Each row is a point. Two turns around zero, p and q, are shown by what they do to some points. Where does a point land after both, in the order given? Backwards means that the second turn is done in reverse. Each puzzle has new turns, and all numbers are rounded.

Turn p:
[ 0.07 -0.37  0.41] => [-0.45 -0.16  0.28]
[ 0.30  0.36 -0.04] => [0.36 0.19 0.24]
[ 0.15 -0.15 -0.21] => [ 0.14 -0.27  0.00]
[-0.62  0.00  0.00] => [-0.29  0.21 -0.51]
[-0.11 -0.38  0.14] => [-0.35 -0.22 -0.02]
[ 0.22  0.54 -0.30] => [0.60 0.26 0.03]
Turn q:
[ 0.15 -0.02  0.26] => [-0.18 -0.23 -0.06]
[ 0.27 -0.25  0.70] => [-0.62 -0.49  0.00]
[ 0.10 -0.36 -0.22] => [-0.22  0.36 -0.11]
[ 0.00  0.30 -0.36] => [ 0.42  0.13 -0.15]
[-0.45  0.25 -0.46] => [0.56 0.32 0.25]
[-0.05  0.07  0.09] => [ 0.03 -0.10  0.06]
Where do these land?
p, then q backwards: [0.26 0.06 0.46] => [-0.43 -0.30  0.10]
p, then q: [-0.32 -0.21 -0.33] => [ 0.06  0.50 -0.08]
q, then p: [ 0.23 -0.24  0.03] => [ 0.02  0.08 -0.32]
p, then q: [ 0.08 -0.31 -0.47] => [-0.36  0.40 -0.18]
p, then q: [-0.47  0.52  0.29] => [ 0.73 -0.20 -0.03]
q, then p backwards: [0.22 0.18 0.02] => [-0.10 -0.10 -0.25]

Turn p:
[-0.22 -0.38  0.34 -0.03] => [-0.54  0.04  0.12 -0.05]
[ 0.30  0.40  0.36 -0.28] => [ 0.07  0.01 -0.57 -0.35]
[ 0.34 -0.35 -0.45  0.19] => [ 0.17 -0.52  0.24  0.34]
[-0.31 -0.29  0.32 -0.01] => [-0.48  0.16  0.15 -0.07]
[-0.17 -0.03 -0.01  0.34] => [ 0.03  0.06  0.36 -0.11]
[-0.29  0.20  0.03 -0.07] => [ 0.03  0.36 -0.02 -0.02]
[ 0.35  0.45 -0.59 -0.14] => [ 0.73 -0.10 -0.28  0.27]
Turn q:
[0.14 0.29 0.02 0.20] => [ 0.11  0.25 -0.22  0.14]
[-0.08  0.22 -0.77 -0.36] => [ 0.35 -0.59  0.03  0.55]
[-0.13 -0.12  0.77  0.11] => [-0.40  0.29 -0.19 -0.60]
[ 0.19 -0.22  0.19 -0.06] => [ 0.07  0.10  0.17 -0.28]
[-0.13 -0.16 -0.21  0.11] => [-0.14 -0.06  0.20  0.19]
Where do these land?
q, then p: [-0.10 -0.09  0.20 -0.52] => [-0.35 -0.14 -0.19  0.39]
p, then q: [ 0.30 -0.13 -0.12  0.26] => [-0.03  0.08  0.31 -0.29]
q, then p: [-0.14 -0.16 -0.13 -0.21] => [-0.30 -0.08  0.07  0.02]
q, then p: [-0.16 -0.11 -0.29  0.03] => [-0.18 -0.03  0.25 -0.16]
q, then p: [-0.04  0.29 -0.01 -0.51] => [-0.07 -0.40  0.02  0.42]
p, then q: [0.13 0.20 0.35 0.94] => [ 0.29 -0.36 -0.04 -0.92]
